Rows are points. Before rounding, the points of a table are all equally far from one centre. They may lie mostly on one side of it. Where is the centre, to within rounding?

Points (9 x 3):
[[ 0.0  1.3 -4.7]
 [-0.9  0.2 -5.3]
 [-2.9  0.3 -5.2]
 [-4.0  1.1 -4.4]
 [-0.9  1.3 -5.1]
 [-3.0  0.8 -5.2]
 [ 0.7  1.3 -4.1]
 [-1.8 -0.1 -5.4]
 [-3.4  0.4 -5.0]]
Centre: [-1.8  0.3 -2.1]

Points (15 x 9):
[[ 5.6 -4.4 -1.5 -5.9  0.5  0.8  3.4  0.1 -2.2]
 [ 4.3 -3.0 -1.2 -7.1  0.7  0.3 -1.1  1.1 -4.7]
 [ 3.3 -0.6 -1.7 -5.3  0.3  2.7 -2.4  1.5 -5.0]
 [ 0.3 -3.4 -3.2 -0.1  0.3  0.0  2.4  0.6 -4.8]
 [ 6.2 -3.2  2.2 -2.3 -1.2  0.6  1.8  2.1 -6.0]
 [ 0.8  2.1 -1.2 -4.1 -0.4  1.5 -0.5 -0.1 -4.6]
 [ 3.9 -0.6 -1.7 -3.5  4.1  2.2  2.6  2.8 -6.0]
 [ 3.3 -3.0 -0.1 -3.5 -2.3  1.6  0.8  1.3 -7.1]
 [ 4.6 -1.1  2.9 -3.3 -2.9 -0.2  1.5  0.8 -5.6]
 [ 5.7 -1.5 -0.5 -0.7  1.7 -2.5 -0.2  3.8 -6.0]
 [ 4.0  0.1 -0.2 -5.1  0.3 -1.6 -0.2  1.1 -6.6]
 [ 2.7 -0.4  0.5 -3.4 -2.5  0.3 -2.5  6.5 -6.3]
 [ 4.2 -4.4 -2.4 -1.4  0.7 -2.4 -0.1 -0.1 -3.1]
 [ 6.3 -0.3 -1.6 -3.8  2.4  1.3 -2.6  1.7 -1.8]
 [ 4.2 -2.1 -2.0 -6.2 -2.3  1.5  1.6  2.7 -6.6]]
Centre: [ 2.3 -1.4 -0.2 -3.2 -0.2  0.1  1.5  4.3 -1.5]

Points (27 x 20):
[[-1.3  1.4 -1.4  4.4 -0.7  2.9  0.8  1.0 -2.7  1.1 -8.1  1.4  1.6 -4.0
   1.5  5.9 -0.7 -3.9  3.7 -1.5]
 [-1.8  4.8  1.5  6.0  1.6  2.0  3.5 -1.2  1.8  3.0 -6.3  0.5  0.5 -0.6
  -0.8  3.1 -0.1 -1.3  1.4 -0.7]
 [-5.5  3.1  0.6  6.6 -4.2 -2.1  0.1 -1.1  2.8  1.5 -7.0  1.4  0.0  0.0
  -0.2  3.3 -2.8 -2.1  0.6 -0.1]
 [-2.3  2.8 -1.1  7.3 -0.8 -2.3  0.1  1.5  0.8  3.6 -4.3  2.2  1.5 -0.2
   3.4  8.5 -0.3 -4.6  4.0  0.0]
 [-4.8  4.2  0.5  0.9 -3.0  2.6 -2.6  0.5  2.5  3.7 -6.7  3.1 -1.4 -1.4
   1.0  1.0  3.9 -4.2  3.0  2.3]
 [-4.4  5.4 -1.8  5.7 -1.1 -1.4  1.8 -1.5  0.5  2.4 -2.4  0.1  1.2 -2.2
   1.0  6.4  2.3 -6.2 -1.1 -1.6]
 [-4.6  5.3  1.1  8.6  0.3 -1.3  1.4 -0.5 -0.8  2.5 -2.9  0.3  2.0 -2.3
   1.2  4.4 -0.2 -1.9  4.8  1.0]
 [-5.8  4.1 -0.3  6.6  0.5 -1.0 -0.3  4.4 -0.9 -1.8 -2.4  1.8 -0.1  0.1
  -0.1  7.2 -0.2 -4.4  0.7  0.9]
 [-5.1  4.0  3.5  5.4 -0.3 -2.8 -1.0  0.9 -2.2  1.6 -0.7  0.7  5.5  2.2
   1.9  5.5 -1.4 -5.4  0.6  1.6]
 [-3.5  5.0  1.4  6.0 -1.5 -3.6  2.0  0.2 -0.2  2.7 -1.1  7.4  1.7  0.9
   1.4  6.4 -0.2 -6.9 -1.0  2.8]
 [-5.8  3.0  1.9  3.5  0.6  2.7  0.5  2.8 -0.4  4.9 -4.1  2.7  2.2  3.0
   1.6  2.8  0.7 -2.5  1.6 -2.0]
 [-6.0 -0.7 -2.0  5.3 -2.0  0.3  2.0  1.9  1.5  5.0 -3.8  3.8 -0.2  0.1
   3.0  3.2  0.6 -1.1  2.0  2.6]
 [-7.8  2.3 -2.2  5.7 -4.7  2.2 -1.3  2.2 -1.0  1.0  0.4  2.7  0.8 -1.4
  -0.7  3.1  1.4 -3.9  3.6 -0.8]
 [-5.2  0.8  2.2  5.1 -1.4 -0.6  0.6 -2.4  0.9  4.8 -2.6  3.4  2.3  0.7
   1.9  6.4 -1.7 -4.5  3.8  2.5]
 [-2.3  0.7 -1.9  5.7 -0.6 -0.1 -1.1 -1.0  0.5  4.0 -4.7  2.6  3.8 -4.7
   2.7  5.2  0.7 -5.3 -2.0  1.8]
 [-5.3  4.9  1.3  6.9 -2.1  0.9 -3.1  0.8  2.2  4.4 -2.2  4.8 -0.1  0.1
  -1.2  6.6  0.5 -0.1  1.0  1.7]
 [-4.6  4.2  0.3  4.5  2.9  1.7 -0.1 -1.1  0.7  0.6 -1.9  2.3  1.0  0.6
   0.5  5.3  0.8 -2.7 -2.8 -3.8]
 [-4.8  0.7  0.4  4.1 -1.1  1.8  2.3 -3.0  0.5  2.9 -2.8  2.4  3.6 -0.7
  -2.3  7.5  0.6 -1.6  1.9  2.0]
 [-4.7  2.6 -1.2  7.7 -0.5 -0.2 -3.7  3.3 -0.1  4.7 -1.5  1.2 -0.7 -1.1
   0.9  6.0 -0.1 -3.3  1.5  1.3]
 [-2.0  3.5 -0.8  5.1  0.5  2.6 -5.2  2.1 -1.7  2.8 -1.6  2.7 -0.9 -2.2
  -3.1  6.5 -2.0 -0.6  3.5  1.0]
 [-4.8  4.8 -0.6  6.8 -1.9  1.2  4.9  0.8 -3.9  3.2 -5.5  1.7  1.7  1.5
  -0.2  4.3  0.3 -2.8  3.4  1.0]
 [-6.8  4.6  0.7  7.7 -4.8  1.6  0.5  2.8 -1.9  2.6 -1.4  3.9  1.7  1.1
   4.0  5.5 -0.5 -2.6 -1.6  1.3]
 [-5.5  5.3 -3.4  6.5 -1.7 -1.5 -0.3 -0.1  0.0  4.5 -4.7  3.1  0.2 -0.7
  -2.5  4.9  0.1 -3.2  2.6  3.3]
 [-3.1  0.8 -0.9  2.5 -2.5 -1.0  1.4  2.6 -0.2  3.6 -4.6  1.0  1.5 -1.1
  -0.5  7.2 -2.0 -7.4  0.6 -0.7]
 [-5.9  1.9  2.1  8.6 -2.1  0.2 -1.4  0.4 -1.4  3.0 -3.6  2.8  2.8  1.6
  -0.1  5.3 -0.4 -2.6 -2.4  1.1]
 [-4.6  5.5  1.3  7.1  2.2 -0.3 -0.4 -0.3 -0.1  4.3 -4.9  2.2  1.5  0.9
  -1.2  2.3  0.6 -4.7 -0.5  0.6]
 [-2.2 -0.3 -0.3  8.0  1.9  0.7  1.1  0.3  1.9  0.9 -3.7  3.3  0.1  2.0
   1.4  5.2  0.5 -5.7  0.3  0.3]]
Centre: [ 0.1  3.7 -0.2  2.5 -3.0 -0.3 -0.7  0.0 -1.7  0.3 -1.9  3.2  0.8  0.2
  1.5  2.5  0.5 -2.0  1.0  1.3]
